Each row is a point. Each copy is the shape, with its points in the same order, stretched, turned, moved and blurred by noise. Some copies are also mirrored. Which?

Shape:
[[-0.18,+0.04],
[-0.02,-0.45],
[+0.63,-0.13],
[+0.29,-0.44],
[+0.08,+0.33],
[-0.35,+0.36],
[-0.37,+0.05],
[-0.36,+0.30]]
Copy 1:
[[+0.02,+0.28],
[-0.22,-0.35],
[+0.63,-0.48],
[+0.16,-0.65],
[+0.44,+0.38],
[+0.04,+0.78],
[-0.20,+0.45],
[+0.08,+0.68]]
Copy 1 is: only turned
Copy 2:
[[-0.02,+0.26],
[-0.40,+0.06],
[-0.43,-0.92],
[-0.53,-0.40],
[+0.13,-0.14],
[+0.27,+0.41],
[+0.15,+0.51],
[+0.23,+0.46]]
Copy 2 is: only turned
Copy 3:
[[-0.03,-0.29],
[+0.44,-0.01],
[-0.20,+0.76],
[+0.32,+0.38],
[-0.49,-0.03],
[-0.37,-0.55],
[-0.05,-0.53],
[-0.26,-0.61]]
Copy 3 is: only turned
Copy 4:
[[-0.19,-0.04],
[+0.40,-0.54],
[+0.82,-0.11],
[+0.70,-0.52],
[-0.23,+0.31],
[-0.76,+0.29],
[-0.53,-0.15],
[-0.69,+0.25]]
Copy 4 is: only turned

Shape:
[[+0.00,+0.46,+0.06],
[+0.10,+0.52,-0.92],
[+0.35,-0.32,+0.00],
[-0.19,+0.58,-0.45],
[+0.16,+0.26,-0.49],
[-0.15,-0.01,-0.24],
[-0.32,+0.16,-0.09],
[-0.05,+0.46,+0.22],
[+0.76,-0.31,-0.60]]
Copy 1:
[[-0.15,+0.39,+0.21],
[+0.17,+0.56,+1.11],
[-0.23,-0.71,+0.21],
[+0.15,+0.67,+0.57],
[+0.02,+0.16,+0.71],
[+0.12,-0.10,+0.21],
[+0.14,+0.13,+0.01],
[-0.15,+0.39,+0.04],
[-0.26,-0.73,+0.95]]
Copy 1 is: only turned
Copy 2:
[[+0.29,-0.49,+0.17],
[+0.91,-0.05,-0.43],
[-0.03,+0.44,+0.28],
[+0.53,-0.43,-0.24],
[+0.48,+0.05,-0.09],
[-0.03,-0.09,-0.19],
[-0.08,-0.29,-0.17],
[+0.20,-0.56,+0.25],
[+0.55,+0.82,+0.11]]
Copy 2 is: mirrored

Shape:
[[+0.32,-1.08,+0.11,-0.22],
[+0.11,+0.18,+0.38,+0.22],
[-0.23,-0.35,-0.06,+0.33],
[+0.07,+0.33,-0.09,-0.14],
[+0.25,-0.60,+0.21,-0.43],
[-0.61,+0.20,+0.12,+0.24],
[+0.03,+0.25,+0.96,+0.56],
[-0.49,+0.44,+0.44,-0.34],
[-0.01,+0.34,+0.32,-0.21],
[+0.25,+0.20,-0.12,+0.65]]
Copy 1:
[[-0.90,+0.20,-0.15,-0.08],
[+0.37,+0.02,+0.03,-0.19],
[-0.15,-0.18,+0.33,-0.28],
[+0.24,-0.12,+0.24,+0.26],
[-0.55,+0.12,-0.22,+0.03],
[+0.36,-0.52,+0.27,-0.21],
[+0.81,+0.11,-0.32,-0.63],
[+0.44,-0.51,-0.24,+0.14],
[+0.34,-0.18,-0.14,+0.12],
[+0.44,+0.13,+0.53,-0.30]]
Copy 1 is: mirrored
Copy 2:
[[-0.90,-0.43,+0.17,+0.95],
[-0.20,+0.00,-0.51,-0.64],
[+0.22,+0.10,-0.39,+0.44],
[+0.08,-0.04,+0.31,-0.39],
[-0.96,-0.26,+0.35,+0.38],
[+0.31,+0.57,-0.41,+0.05],
[-0.58,+0.27,-1.34,-0.95],
[-0.38,+0.66,+0.17,-0.34],
[-0.36,+0.12,+0.08,-0.56],
[+0.51,-0.31,-0.59,-0.60]]
Copy 2 is: mirrored
Copy 3:
[[+0.77,+0.46,+0.25,-1.00],
[-0.18,+0.10,-0.08,-0.44],
[+0.43,-0.28,-0.19,-0.47],
[-0.02,+0.00,+0.29,+0.41],
[+0.42,+0.44,+0.41,-0.53],
[-0.06,-0.86,-0.07,-0.13],
[-0.67,-0.03,-0.47,-1.09],
[-0.34,-0.72,+0.57,+0.20],
[-0.26,+0.00,+0.41,+0.05],
[+0.14,+0.25,-0.64,-0.17]]
Copy 3 is: mirrored
Copy 4:
[[+0.04,+0.01,+0.92,-0.23],
[-0.23,+0.09,+0.14,+0.21],
[+0.30,+0.14,+0.12,-0.13],
[-0.19,-0.18,-0.08,-0.26],
[-0.24,-0.18,+0.73,-0.09],
[+0.18,-0.18,-0.07,+0.24],
[-0.29,+0.26,+0.09,+0.72],
[-0.23,-0.52,+0.09,+0.53],
[-0.36,-0.27,+0.15,+0.19],
[+0.08,+0.32,-0.21,-0.26]]
Copy 4 is: only turned

Shape:
[[+0.49,-0.54,-0.05,-0.02,-0.41,+0.23,-0.35,+0.27],
[-0.36,+0.16,-0.24,+0.31,+0.55,-0.08,+0.16,-0.37],
[-0.01,-0.03,+0.27,+0.13,+0.24,+0.00,+0.61,-0.08],
[-0.58,-0.28,+0.45,-0.15,-0.62,+0.31,+0.54,+0.40],
[-0.66,+0.87,+0.02,-0.24,-0.34,+0.00,-0.02,-0.37],
[+0.79,-0.24,-0.40,-0.02,-0.20,-0.96,-0.19,+0.28],
[-0.13,+0.13,+0.09,+0.21,+0.15,+0.16,-0.35,-0.52],
[+0.41,-0.29,-0.87,+0.32,-0.68,-0.32,+0.17,-0.39],
[-0.09,-0.30,+0.25,-0.07,-0.04,+0.26,+0.28,-0.23],
[+0.09,-0.31,-0.11,-0.13,+0.03,-0.36,+0.83,-0.72],
[+0.32,+0.21,+0.14,+0.13,-0.23,-0.37,-0.41,+0.02],
[+0.03,-0.66,+0.02,-0.09,+0.00,-0.21,+0.42,-0.64],
[-0.23,-0.78,+0.64,+0.13,+0.35,-0.26,+0.28,-0.33],
[+0.11,-0.04,-0.57,-0.30,+0.99,-0.02,-0.15,+0.27]]
Copy 1:
[[-0.08,-0.24,-0.53,+0.23,-0.15,-0.53,-0.14,+0.06],
[+0.22,+0.20,+0.32,-0.05,+0.14,+0.04,+0.63,-0.11],
[+0.11,-0.08,+0.23,+0.20,-0.08,+0.36,+0.36,+0.31],
[+0.12,+0.48,-0.08,+0.48,-0.72,+0.52,-0.18,+0.08],
[-0.17,+0.25,+0.54,+0.06,-0.74,+0.32,+0.02,-0.81],
[+0.18,-0.63,-0.20,-0.56,+0.22,-0.10,-0.31,-0.07],
[+0.07,+0.02,+0.22,+0.08,-0.29,-0.39,+0.51,-0.11],
[+0.66,-0.54,-0.52,+0.28,+0.07,-0.07,+0.10,-0.71],
[+0.00,+0.00,-0.14,+0.24,-0.38,+0.15,+0.38,+0.15],
[+0.29,-0.43,-0.15,-0.09,-0.19,+0.72,+0.71,-0.08],
[-0.04,-0.22,+0.26,-0.15,-0.29,-0.33,-0.16,-0.01],
[+0.22,-0.22,-0.37,-0.10,-0.34,+0.38,+0.71,+0.17],
[+0.23,+0.28,+0.03,-0.30,-0.48,+0.28,+0.73,+0.85],
[-0.41,-0.07,-0.17,-0.46,+0.71,-0.18,+0.39,-0.18]]
Copy 1 is: only turned
Copy 2:
[[+0.29,+0.01,-0.31,+0.55,+0.31,+0.91,+0.64,+0.19],
[-0.65,+0.38,+0.29,-0.23,+0.04,-0.07,-0.50,-0.26],
[+0.16,+0.22,+0.65,+0.10,+0.34,-0.03,-0.10,+0.34],
[+1.30,-0.62,+0.52,-0.62,-0.11,+0.18,+0.69,+0.16],
[+0.64,-0.05,-0.33,-0.86,+0.03,-0.21,-0.91,-0.62],
[-0.43,-0.44,-0.28,+1.59,-0.14,+0.30,+0.00,+0.01],
[-0.19,+0.71,-0.03,-0.22,+0.17,+0.41,-0.62,-0.06],
[+0.08,+0.26,-0.26,+0.97,-0.11,+0.25,+0.44,-1.05],
[+0.43,+0.45,+0.24,-0.13,+0.08,+0.27,+0.32,+0.29],
[+0.13,+0.77,+0.28,+0.46,-0.30,-0.28,+0.18,+0.02],
[+0.14,-0.12,-0.17,+0.56,+0.23,+0.42,-0.55,-0.05],
[+0.14,+0.94,+0.17,+0.39,-0.49,+0.25,+0.38,+0.29],
[-0.04,+0.62,+0.84,+0.16,-0.61,+0.49,+0.08,+0.99],
[-1.39,-0.07,-0.57,+0.03,+0.42,-0.14,+0.11,+0.26]]
Copy 2 is: mirrored

Shape:
[[-0.04,+0.52,-0.08,+0.44,+0.05,-0.28,-0.30,-0.21,+0.20],
[-0.08,-0.32,+0.29,-0.45,-0.21,+0.46,-0.01,-0.05,-1.83],
[-0.33,-0.30,-2.07,+0.29,-0.17,-0.21,+0.14,-0.30,+0.13],
[+0.17,-0.13,+0.22,-0.03,+0.03,-0.17,-0.29,+0.37,+0.55],
[+0.19,+0.05,+0.05,-0.11,+0.39,+0.24,-0.34,-0.39,-0.05],
[-0.35,-0.30,+0.33,+0.49,+0.03,+0.00,+0.37,-0.35,+0.20],
[-0.04,+0.33,-0.79,+0.29,-0.13,+0.00,-0.31,-0.33,+0.63],
[+0.08,-0.28,+0.11,+0.23,+0.19,+0.76,-0.18,+0.61,-0.09],
[+0.13,-0.30,+0.21,+0.04,+0.16,+0.06,+0.58,-0.18,+0.29],
[-0.01,-0.30,-0.20,+0.41,-0.16,-0.16,+0.65,-0.31,+0.00],
[-0.18,-0.42,+0.36,+0.16,+1.02,-0.23,+0.15,+0.17,+0.38],
[+0.22,-0.46,+0.23,+0.45,-0.08,+0.03,-0.38,-0.21,+0.20],
[-0.51,-0.30,+0.27,-0.18,+0.21,+0.09,+0.00,-0.13,+0.16]]
Copy 1:
[[-0.25,-0.48,-0.29,-0.49,+0.00,+0.11,+0.53,-0.26,+0.42],
[+0.35,+1.02,+1.24,+0.01,+0.28,+0.39,+0.34,+0.20,-0.86],
[-1.50,-0.22,+0.16,+0.00,+1.42,-0.93,-0.12,-0.33,+0.11],
[+0.44,-0.62,-0.04,-0.13,-0.07,+0.27,-0.17,+0.06,+0.61],
[+0.00,+0.25,-0.25,+0.13,+0.19,+0.55,+0.21,-0.12,+0.37],
[+0.06,-0.22,-0.50,-0.40,-0.09,+0.14,-0.09,+0.05,-0.50],
[-0.81,-0.48,-0.26,-0.11,+0.55,+0.06,+0.21,-0.02,+0.63],
[+0.28,+0.16,+0.04,+0.11,-0.01,-0.11,-0.13,+0.89,+0.15],
[+0.11,-0.22,-0.23,+0.08,-0.29,+0.18,-0.52,-0.04,-0.41],
[-0.37,-0.27,-0.10,-0.31,-0.07,-0.15,-0.44,-0.17,-0.55],
[+0.70,-0.15,-0.81,+0.11,-0.14,-0.22,-0.09,-0.27,-0.01],
[+0.00,-0.14,-0.21,-0.50,+0.03,+0.32,-0.24,+0.01,+0.41],
[+0.37,-0.04,-0.22,+0.07,+0.31,+0.42,+0.13,+0.08,-0.28]]
Copy 1 is: mirrored
Copy 2:
[[-0.14,-0.46,-0.15,-0.25,+0.18,+0.24,-0.15,+0.08,+0.12],
[+2.04,-0.29,+0.23,+0.21,-0.05,-0.63,-0.34,-0.04,-0.12],
[-0.22,+0.28,+0.31,-1.37,-1.04,-0.44,-0.66,-0.40,-0.83],
[-0.38,+0.06,-0.25,+0.28,+0.37,+0.52,+0.28,-0.03,-0.36],
[+0.18,-0.22,+0.12,+0.32,+0.42,-0.06,-0.54,-0.20,-0.03],
[-0.02,+0.26,+0.29,-0.04,-0.13,-0.01,+0.27,-0.04,+0.35],
[-0.37,-0.08,+0.02,-0.55,-0.10,+0.41,-0.50,-0.20,-0.29],
[+0.40,+0.27,-0.40,+0.63,-0.17,+0.09,-0.05,-0.05,-0.14],
[-0.18,+0.22,+0.37,+0.29,+0.10,+0.02,+0.12,+0.21,-0.01],
[+0.03,+0.25,+0.42,-0.34,-0.21,-0.15,+0.09,+0.20,+0.02],
[-0.68,+0.00,+0.13,+0.69,+0.05,-0.44,+0.39,-0.01,+0.08],
[-0.06,+0.44,-0.19,-0.03,+0.42,+0.20,+0.07,-0.21,-0.03],
[+0.06,+0.08,+0.32,+0.23,-0.03,+0.02,+0.19,-0.40,-0.01]]
Copy 2 is: only turned
Copy 3:
[[+1.06,+0.09,+0.05,+0.37,-0.29,-0.13,+0.04,+0.30,-0.25],
[-0.94,+0.46,-0.92,+0.56,+0.73,-0.25,-0.14,-0.43,-0.68],
[+0.36,+1.25,+0.13,-0.45,-1.36,-0.45,+0.03,-0.38,+0.34],
[+0.12,-0.37,+0.41,-0.10,-0.37,+0.31,-0.15,+0.14,-0.23],
[+0.36,-0.17,-0.28,+0.06,-0.18,+0.08,+0.43,-0.12,+0.08],
[+0.40,+0.03,+0.02,-0.11,+0.62,-0.28,-0.01,+0.19,-0.13],
[+0.90,+0.31,+0.04,-0.06,-0.84,+0.12,+0.00,-0.06,+0.28],
[-0.21,-0.18,+0.05,+0.29,-0.15,-0.09,-0.64,-0.76,-0.26],
[+0.08,-0.25,+0.00,-0.52,+0.27,+0.01,-0.13,-0.06,-0.33],
[+0.19,+0.25,-0.15,-0.32,+0.15,-0.48,-0.29,+0.12,-0.38],
[+0.47,-0.45,+0.57,-0.15,+0.13,-0.18,+0.57,+0.01,-0.35],
[-0.04,-0.20,-0.10,+0.01,-0.05,-0.42,-0.13,+0.31,+0.20],
[+0.19,+0.03,+0.18,-0.13,+0.47,+0.36,+0.38,-0.11,+0.00]]
Copy 3 is: only turned
Copy 4:
[[+0.38,-0.28,+0.15,-0.30,+0.61,+0.41,+0.46,+0.62,+0.07],
[-0.31,+1.10,-1.00,+0.28,-0.60,+0.28,-0.79,-0.27,+0.84],
[-1.01,-0.54,+1.05,+0.68,+1.11,+0.02,-0.81,+0.83,+0.46],
[+0.17,-0.40,-0.09,+0.02,+0.59,+0.06,+0.78,-0.32,-0.26],
[+0.27,-0.17,-0.30,-0.06,-0.20,+0.51,-0.01,+0.33,-0.37],
[+0.44,-0.49,+0.26,-0.15,-0.50,-0.72,+0.18,+0.25,+0.30],
[-0.11,-0.54,+0.24,+0.11,+0.82,+0.18,+0.33,+0.98,-0.21],
[-0.58,-0.49,-0.34,-0.12,-0.32,+0.21,+0.82,+0.18,+0.10],
[+0.27,-0.24,+0.31,-0.37,-0.49,-0.40,+0.04,-0.18,-0.22],
[-0.25,-0.31,+0.45,-0.39,+0.02,-0.48,-0.32,+0.23,+0.37],
[+0.76,-0.70,+0.59,-0.04,-0.57,+0.26,+0.20,-0.43,+0.17],
[+0.08,-0.83,-0.54,-0.03,+0.35,+0.10,+0.18,+0.12,-0.04],
[+0.58,-0.04,+0.09,+0.34,-0.37,-0.42,+0.17,-0.08,+0.11]]
Copy 4 is: only turned
